Rows are points. Each copy is the shape, with its points in the same order, turned, moved and blurred by noise. Say if it was mirrored as well.
In the rows, 128 means zero.

Shape:
[[160 114 114]
 [168 137  98]
 [101 153 107]
 [114 155 146]
 [203 132  94]
 [ 88 138 147]
 [119 158 148]
 [169  62 128]]
Copy 1, 8 rows:
[[139 133  87]
 [124 166  84]
 [111 159 148]
 [143 162 142]
 [128 178  42]
 [141 134 165]
 [161 159 146]
 [152  95  60]]
Copy 1 is: only turned
Copy 2, 8 rows:
[[159 110 109]
 [158 139  91]
 [129 160 152]
 [102 132 141]
 [169 127  59]
 [109 127 173]
 [ 98 130 141]
 [188  68 120]]
Copy 2 is: mirrored
Copy 3 (8 x 3):
[[124 143 101]
 [154 137  95]
 [145 128 164]
 [128 168 164]
 [157 146  54]
 [106 149 171]
 [134 165 162]
 [ 82 128  66]]
Copy 3 is: mirrored
Copy 4:
[[161 127 115]
 [158 120  87]
 [103  87 117]
 [ 91 130 122]
 [185 135  71]
 [ 88 115 150]
 [ 95 133 119]
 [196 145 155]]
Copy 4 is: only turned

Shape, 9 rows:
[[147 101 178 183]
 [120  88 113 181]
 [ 87 166 141 115]
 [163 127 133 102]
 [176 108 170 143]
 [108  82  98 114]
 [ 87 150 164 141]
 [ 95 119 161 136]
 [128 148  91  87]]
Copy 1:
[[ 99  97 199 146]
 [143 101 162 193]
 [ 72 127  91 161]
 [133 129 125 105]
 [113 110 182 109]
 [164 149 124 179]
 [ 63 123 125 168]
 [ 86 137 141 169]
 [137 129  71 135]]
Copy 1 is: mirrored
Copy 2:
[[150 103 201  93]
 [123  98 138  70]
 [ 93 151 141 164]
 [179 139 131 143]
 [186 119 181 118]
 [135 152 100  86]
 [ 94 142 172 140]
 [111 150 166 116]
 [142 145  85 160]]
Copy 2 is: only turned

Shape (9 x 6):
[[134 120 150 129 183 119]
 [ 85 152 113 139 147 102]
 [134 140 100 170 139 161]
 [110 123 108 108 181 123]
 [192 157 101 147  83 176]
 [133 143 143 141  78 154]
 [ 75  88 141 155 156  88]
 [ 99  84 100 108 183 109]
 [169 153 120 171  69 110]]
Copy 1 (9 x 6):
[[156 120  93 139 131  82]
 [167 148  82  98 103 139]
 [119 152 129  89 154 123]
 [173 121  87 133 145 128]
 [ 79 125 195 103 128 141]
 [ 91 155 138 127  95 137]
 [187 186  76 146 112 108]
 [197 139  82 154 158 131]
 [123 156 188  99  76 129]]
Copy 1 is: only turned
Copy 2:
[[110 172  84  85 149 113]
 [149 122  72 114 120 159]
 [115 141  87 170 168 116]
 [121 127  69  85 148 122]
 [156 113 149 183 178  73]
 [130 120 155 154 142 135]
 [ 83 150  84 107  84 160]
 [ 90 120  54  75 115 121]
 [166 143 160 182 115 106]]
Copy 2 is: only turned
Copy 3:
[[108 140 127 141 176 135]
 [117 122 162 174 118 159]
 [173 101 139 123 147 169]
 [117 135 111 176 141 144]
 [227 121 143  82 128 129]
 [156 115 159  90  98 131]
 [ 60 137 138 144 126 187]
 [100 146  83 172 128 164]
 [178 158 179  72 106 154]]
Copy 3 is: mirrored

Shape, 14 rows:
[[111 100 141 150 136 144 156 104 107]
 [120 123  75 113 135 122  32 117 106]
 [116 127 150 153 118  95 140 108 109]
 [111 130 103 147 136 107 111 115 142]
 [131 105 136 157 128 113  75 171 113]
 [140 140 113  90 110  94  97 104 133]
 [122 130 123 141 130 249 162 110 168]
 [110 108 144 101  97 138 149 159 109]
 [134 136 143 131 136 172 140 124 109]
 [117  99 119  92 137  99 132 109 148]
 [123 110 139 151  87 103 136 102 117]
 [157 126 111 126 137 147 151 109 105]
 [108 121 122 129  99  96 157 152 107]
 [168 110 102 153 100 115  93 114 104]]
Copy 1, 14 rows:
[[138 102 177 123 161 137 146 147 116]
 [168 189  83 172 123  73 174 130 109]
 [119 122 147 125 138 140 152  99 125]
 [119 130 135 147 125  92 171 123 135]
 [145 197 135 146 155 121 138 122 153]
 [141 143 104 117  78 102 157 111 113]
 [145  71 132 109 176  82 117 237 143]
 [114 160 148  86 134 134 144 165 103]
 [129 117 136 135 147 122 108 169 109]
 [134 133 159 103 108  81 170 128 109]
 [128 119 137 105 143 148 167 110 137]
 [147 112 146 142 110 137 131 157 119]
 [ 85 144 148 107 124 146 161 138 129]
 [166 142 113 144 112 142 170 124 155]]
Copy 1 is: mirrored
Copy 2, 14 rows:
[[128 151 100 156 126 139  85 149 141]
 [143 105  56  62 127 132 146  78 154]
 [156 155 134 129 117 155  87 132 115]
 [119 130 105 101 134 144 111 109 106]
 [175 101  83 106 118 157 144 152 107]
 [135 128 136 108 102 139 134  71 139]
 [ 44 171  73 197 156 156 154 156 155]
 [142 104 142 148 121 168 124 155 170]
 [132 157 104 159 141 133 140 145 152]
 [117  95 130 139 116 133  97  90 131]
 [137 154 122 124  89 169  91 131 125]
 [115 151 111 139 110 102 123 140 147]
 [140 118 155 112 117 163 101 156 138]
 [139 142  83  92  73 135 136 130 126]]
Copy 2 is: mirrored

Shape, 17 rows:
[[ 81 120 131 150 108 170 114 160 162 147 117]
 [119 126 134 118 108 157  60 141  92 201 143]
 [100 138 134 122 146 164 204  62  90 152 131]
 [124  62 117 173 139 122 129 137 111 115 142]
 [100 158 112 154 128 150 124 101  80 141 122]
 [163 152 111 113 119 107 121 194 105 125 111]
 [126 143 110 131 143 146 110 126  96 119  92]
 [109 157  68 175 137 200  91 126  88 130 100]
 [151 179 112 122 120 110 114 151 172 148 161]
 [167 106 142 136 183 158 112 134 109 100 130]
 [ 92 182 107 186 191 107 107  90  85 164 133]
 [113 144 128  59 115 118 161 104 123 133 103]
 [135 118 182 219  99 110 110 113 116 155  87]
 [175 193 102 140 168 129 116 103 178 136 111]
 [102 224 125 169 107 182 148  67 133 126 111]
 [118 111 110 162 101 128 131 141  69 159  94]
 [150 202 125 160  80 108 101 103 133 114  76]]
Copy 1, 17 rows:
[[174 161 122 138 177 115 164 147 136  93 121]
 [183 166 112 167 113 112 110 175  62  95 140]
 [130 128 139 127 200 173  85 109 115 179 164]
 [133 161 106 180 115 166 179  99 132 125 146]
 [112 147 134 122 146 158 109 141  95 129 110]
 [134 148 105 130  88 110 171 203 131 166 123]
 [111 127  94 131 136 124 134 147 116 137 109]
 [116 143  81 110 154 178 123 157  98  82  76]
 [141 144 140 100 106 116 153 203 150 106 189]
 [109  87  84 182 129 146 162 155 113 129 150]
 [ 58 173 143 148 139 160  66 153 130 102 131]
 [143 128 124  95 148  86 116 135 118 189 171]
 [157 131 179 191  95 142 123 116 160 108  86]
 [104  92 110 104 112 126 110 185 181  99 167]
 [118  89 177  69 181 155  93 154 130 106 112]
 [155 174 120 145 107 152 123 132 115 153  89]
 [126  95 164  81  88 110 117 158 147 117  93]]
Copy 1 is: mirrored
Copy 2:
[[117 100 155 130 140 138 123  86 144  73 174]
 [ 97 105  96 150 130 210 118  77 140 134 176]
 [ 99 199 179 124 126 126 180 134 110 155 180]
 [ 90 125 154 145 135 105 109  76 135 140  96]
 [101 170 138 125 139 155 146 121 174 133 156]
 [118 132 120 136 146 181  71 155 124  96  97]
 [133 156 146 103 149 170 123 118 156 128 124]
 [120 151 172 110 155 175 105 101 223 137 162]
 [141  88 106 162 125 139 103 181 139 112 157]
 [152 151 140 104 104 136  85  93 126 158 113]
 [135 182  83 141 181 115 149 116 195 165 161]
 [116 136 150 107 145 167 168 169  82 120 135]
 [136 158 121 194 109 138 166  61 164  83 103]
 [210 124 138 147 131 139 122 174 165 138 145]
 [139 183 159 123 107 144 184 166 205  96 195]
 [ 80 163 150 169 160 175 131  91 149 117 114]
 [155 141 124 152 117 178 164 166 197  80 104]]
Copy 2 is: mirrored
Copy 3 (17 x 11):
[[165 143 134 167 127 146 109 131 155 153 163]
 [114 185 100 113 107 198 106  93 159 148 122]
 [191 167 100 106 146 118  80 140  46 110  99]
 [ 90 142 109 165 160 111 103 144 130  88 137]
 [146 122  90 116 144 158  99 137 104 144  94]
 [133 113 125 110  91 166 141 162 175  71 113]
 [148 127 108 129 148 154 141 139 135 117  85]
 [147 109  58 123 166 159 158 138 133 173 115]
 [134 110 142 119  41 124 124 122 144 125 120]
 [110 174 117 134 141 101 156 164 142 107  82]
 [ 93 101 134  83 149 154 111 129  66 171  89]
 [198 145 137 140  98 158 108 118 101  70  80]
 [120 119 145 105 182 114  43 118 186 135 110]
 [152  99 145  95  87  85 164 106 130 141  79]
 [213  92  96 108 120 113  87 137 106 194  78]
 [134 122  93 110 169 172  89 130 146  92 132]
 [170  60 122 110 114 133  92 113 179 134  58]]
Copy 3 is: only turned
Copy 4, 17 rows:
[[134 132  96 182 107 145 102 118 197 153 143]
 [ 76 129  68 134 111 106  78  65 144 175 121]
 [106 113 103  76 115 170 130 114 170  51 164]
 [170 129 114 162 109 111 126 106 109 126 182]
 [ 98  92  89 128 118 148  78 121 137 106 155]
 [ 86 160 133 146 129 147 109 159  93 181 137]
 [ 99 106 124 146 146 165  86 117 125 131 158]
 [103  60  70 170 111 197  73 108 126 144 166]
 [102 135 129 152  98 136 116 149 135 150  57]
 [136 109 115 151 179 144 153 101 101 133 143]
 [ 79  88  86 171 123 129  64 115 101  44 122]
 [102 156 162  84 131 166  89 123 165 116 129]
 [ 88  79 129 180 111  57 117 129 158 122 185]
 [ 78  83 164 169 126 177 137 126 126 108  69]
 [ 83  33 106 127 111 176  91 165 197  92 118]
 [ 90 121 110 135  90 125  86 118 124 139 200]
 [ 65  55 173 147 116 128  76 167 150 151 123]]
Copy 4 is: mirrored

Shape:
[[126 121 142 125 130  92 127 100 107 138 122 106]
 [ 85 128 100 128 129 173 167 103 160  65 149 123]
 [ 95 143 137 108 112 132 169 182  72 131 120 122]
 [ 95 141 177 141 177 198  80 123 144 145 123 131]
 [ 69 116 132 114 140  83 149  67 142  90 128 139]
 [ 71 112 137 137 119 104 133 167 149 111  70  80]
 [131 129 135 165 177  90 120 186 138 123 129 130]
 [150 187 148 129 149 152 125 164 104  97  84 132]
 [111 148 104 130 161 102 178 126 104  86 116 144]
 [ 56 149  95  74 142  81  96 137 176 176 175 134]
 [144 176  69 144 108  82 176  99 119 123 106  95]
 [177  90 132 136 152 104 125 109 124  56 121 107]
 [120 174 151  87 161 143 132 117 135 185 171 114]
 [178 151  89 157  99 156  73  98 154 117  80 102]
 [134 154 198 124 132 125 204 149 178 116 141 179]
 [154 100  89 159  94 115 171 204 151 180  89 125]
 [142 133 109 167 104 134 120 131  99 110 141 101]]
Copy 1, 17 rows:
[[149 152 110 124 122 123 149 119 170 142 107 119]
 [113 150  83 158 124 156  62 124 125  65 123 109]
 [109 164  83 138 114  89 130 138  92 166  83  68]
 [ 94  82 123 150 143 118 161 163 143  90 167  75]
 [134 156  44 167 137 144 117  98 201 101 108 124]
 [170 126 116 190 147  79 133 103 121 112  72  89]
 [104 147 155 204  93  86 147 117 142 150 123 117]
 [103 137 109 132 113  57 146 115  91 119 160 120]
 [120 182  65 172  89 111 120 110 124 126 122 141]
 [ 59 156 117 187 178 179 173 118 160 125  49 121]
 [151 195 109 119  96 106 127 118 125 110  70 192]
 [165 151 125 140  95 126 100  66 155 130 173 122]
 [ 76 170 122 129 166 146 172 177 146 132 128 113]
 [148  85 166  91 124 111 128  95 116  85 124 171]
 [ 77 168  94 177 163  66  61 160 163 158 151 131]
 [152 116 162 182 116  89  97 151  90 189  58 152]
 [130 140 148 107  73 113 112 114 129 118 104 108]]
Copy 1 is: only turned
Copy 2:
[[127 105 130 119 127 106 119 167 139 123 134 146]
 [151 182 149  95 112 195 103 160 132  90 147  87]
 [ 82 156 134 175 125 113 134 126  99 123 132  94]
 [200 169 103 160 138 151 108 132 149 183 184 131]
 [135  97 115 109 119 168  83 162 170  75 126 115]
 [ 83 139 136 113  84 127  64 124 150 166 132 107]
 [133 151  92  97 108 101 134  77 143 146 119 133]
 [ 93 187 110 138 147 153 141 113 114 158 152 168]
 [ 95 141 108 107 121 156 135 119 125  72 147 125]
 [162 125  32 114 131 107  71 176 114 130  90  68]
 [ 84 139 132  63 127 113  99 164  75  78 137 161]
 [119 141 145  68 103 149 175 154 184 127 126 160]
 [174 178  75 159 155  86 108 181 118 116 144 128]
 [141 152 141  56 121 162 117 179  85 192 146 190]
 [154 203 116 175  98 146 101 107 141  70  80 169]
 [115 157 133 110  29  84 120 111  52 149 104 138]
 [134 141 170  88 141 123 144 142  99 144 132 128]]
Copy 2 is: only turned
Copy 3, 17 rows:
[[120 117 126 146 136 143 168 164 126 129 101 118]
 [157 104 164 108  93 132 133  78  82  85 130 134]
 [130  87 146  70 125 104 159 170  94 174 109 102]
 [103 119  63 149  44 137 125 125  80 155 133 138]
 [160 134 166 151  91 126 191 143 127  78 101 141]
 [123 141 150 105 105 132 189 144 126 149 190  91]
 [122 131 140 144 113  80 106 160 150 167 161 132]
 [ 68 104  99  82 113  78 141 124 120 151 124 137]
 [133 111 163  98 122  80 138 152 123  88 111 133]
 [199 147 136 154 121 138 174 178  84 167 149 214]
 [131 141 136 107 215 104 158 139 112  84 123 118]
 [ 81  89 161 151 129 140 126 118 179  99 125 123]
 [141  85  82 166 128 113 149 161  54 160 112 165]
 [ 83 152  70 111 166 173 130  78 144 115 137 139]
 [181  65 104 147  96  38 167  99 132 147 115 113]
 [180 105  96  82 182 118 118 151 158 169 191  81]
 [107 130 140 112 156 145 112 115 119 149 105 107]]
Copy 3 is: mirrored
Copy 4:
[[165 148 116 127 139 135  93 134 135 138 142 147]
 [ 63 135 110 142 198 117 108 146 106  82 172 114]
 [120 133 180 118  90 118  96 124 114 143 192 106]
 [ 86  71  83 152 128 108  95  66 151 134 122 167]
 [121 183 102 109 190 130  66 118 140  90 119 118]
 [117 149 115  98 116 202  85 104 115 104 189 158]
 [151  92 144 123 129 183 149  90 143 123 143 118]
 [109  95 171 160  89 165 106 125 114 131 104 133]
 [115 151 160 152 156 148 109 138 138  95 138  92]
 [128 108  64  56 146 135  72 116 168 166 149  46]
 [166 162 113 142 117 160 106 206 134  93 132  96]
 [145 140 137 162 200 173 137 147 101 136 121 164]
 [133  66 109 113 126  94  82 150 175 149 137 114]
 [116 124  46 173 111 169 130 167  84 122  94 155]
 [ 85  98 190  55 140 103 132 131 143  89 104 144]
 [121 149 122  87  65 171 194 153 138 125 188 135]
 [151 123 104 163 123 123 133 142  75 117 160 131]]
Copy 4 is: only turned

Shape (16 x 12):
[[161  65 148 126 125 116  96  99 182 162 135 156]
 [167 134 123 170  97  47  71  89 182  89 155 133]
 [125 145 164 167 124 149 145 140 125 139 108 165]
 [166 106 125  92  98  92 157 169  94  87 147 177]
 [119 184 106  95 176 126 186  80 141 105 149 124]
 [168 137 103 112 126 164 160 141  65 104 119 131]
 [134 101 134 146 100  76 142  84 152 141 136 154]
 [127 155 118 138  96 128 115 175 126 160 147 105]
 [170  95 207 131  96  84 155 132 116  93 114 123]
 [142  72 143 116 189 113 118 123  89  94  84 115]
 [122 110 156 123 110 147 134 113 190 128 151 101]
 [155 126 135 144 141 147 115 132  63 122 155 128]
 [187 180 149  86 116  91  87 150  50 107 153 120]
 [ 98 173 139  88  95 109 105  63 152 122 156  73]
 [153  75 155 149 150 148 144 139 126 176 148 109]
 [107 125 145 134 138 170 119 175  75 128 157 122]]
Copy 1:
[[120 195 109  52 144 178 167  93 120 121  89 127]
 [180 237 129 158 125 150 171  98 119 173  78 154]
 [ 72 149 156 132 106 148 156 125 145 114 137 114]
 [125 169  64 160  81 157 117  92  86  65 134 141]
 [155  79 132 142 147 158 171  91 129 129 155 194]
 [140 114 102 146 124 154  93 146 128  73 155 141]
 [130 185 110 130 129 180 179  66 146 120 106 132]
 [113 136 109 123 115 108  92 104 132 161 130  98]
 [ 77 207  63 151  93 170 153 114 162 102 119 176]
 [104 129  60 127 164 169 175 179 104  81  98 151]
 [112 142 123  73 114 131 144  84 167 140  79 172]
 [139 154 104 124 123 119 142 161 135  88 162 117]
 [159 174  47 152  77 136 116 176 103 156 182 143]
 [175 120  92 111 103 152 172 104 184 195 109 166]
 [ 81 157  94  74 166 123 144 115 154  92 132 128]
 [ 98 111  95 116  99  80 135 152 136  96 134 104]]
Copy 1 is: mirrored
Copy 2, 16 rows:
[[120  72  97 180 133 152  88 168  91  93 113  70]
 [ 99  97 111 161 128 194 117 109  50 201 143  98]
 [165 102 125 119 141 151 107 140 161 139  79 138]
 [ 63 121 149 185  89 130 103 108 152 125  99 162]
 [126 158 168 100 156 122  84 148 103 131 183 168]
 [ 87 126 132 114 153  96 100  75 153 115 101 176]
 [118  97 125 194 136 134  99 168 106 157 126 108]
 [165 147 120 144 108 123 115  74 112 124 101 110]
 [ 76  91  86 144  75 140  93 150 172 173 142 117]
 [ 76  81  66 128 137 122 151 157 123  91 134 178]
 [122 119 130 117 116 133 118 158 106 117 140  52]
 [122  67 123 120 137 106 115  82 134 121 119 152]
 [ 93 102 107 148 107 158 101  23 157 127 165 168]
 [142 146 131 151 159 125 140 109 111 160 212  77]
 [149  75  95 129 113  95  80 143 112  94 103 100]
 [154  90 125  98 106 114 146  91 152  91 104 134]]
Copy 2 is: only turned
Copy 3:
[[105 105  85 101 120  93 106 110 146  89 136 209]
 [ 98 122  72  92  72 142 151  52  76 151 103 195]
 [ 74 149 127 153 147 115 175 131 150 108 122 141]
 [152 139 131 187  86 127 159 181  93 130 117 194]
 [157 114  95 125 193 135 146 147 107 155  79  94]
 [138 130 154 178 131  99 141 166 139 185 139 127]
 [ 98 121  64 139 117 162 130 116 135 114 115 178]
 [141 140 174 121 115 159 163 100 160 131 144 146]
 [ 76  58 117 176  89 133 182 144 118 120 104 179]
 [ 90  84 119 108  87  79 122 201 123 142 112 133]
 [120  85 118 134 141 128 113  74 129  83 118 136]
 [139 135 128 148  86  86 166 143 168 163 124 128]
 [165 114 161 134  79 108 213 147 151 201  80 183]
 [143  79 123 110 132 165 117  64 153 155  44 128]
 [125  89 110 128 116  96 147 133 180  88 173 139]
 [146 140 170 146  96  95 166 142 172 116 121 108]]
Copy 3 is: mirrored
Copy 4 (16 x 12):
[[116 157 129 115  96 145 149  69 126 174  57 128]
 [186 165  65 163 123 182 151 144 129 174  95 105]
 [102 154 148 113 119  84 121 124 106 175 158 109]
 [ 88 179 129 114 196 124 190 153 150 137 124 148]
 [153 143 173 155 175 155  90  93 125 139 180 198]
 [ 83  91 157 117 198 112 147 134 133 143 160 140]
 [104 180 102 142 108 169 146  94 125 158 129 131]
 [146 125 115  83 136 103 135 118 133  95 149 104]
 [ 75 176 143 131 130 139 136 167 195 173 118 108]
 [ 67 128 149 101 187 157  79 140 128 177  78 140]
 [136 140 151 139  80 124 118 111 146 120 100 146]
 [105 109 175  99 173 148 143 137 108 145 136  94]
 [156 121 148  60 204 168 170 175 167 159 157 109]
 [177 116 132 112  87 194 111 135 149 120 154 170]
 [ 82 132 176 108 125 125 118  76 132 124  91  85]
 [106 119 183  74 157 105 128 154  93 107 132 110]]
Copy 4 is: only turned
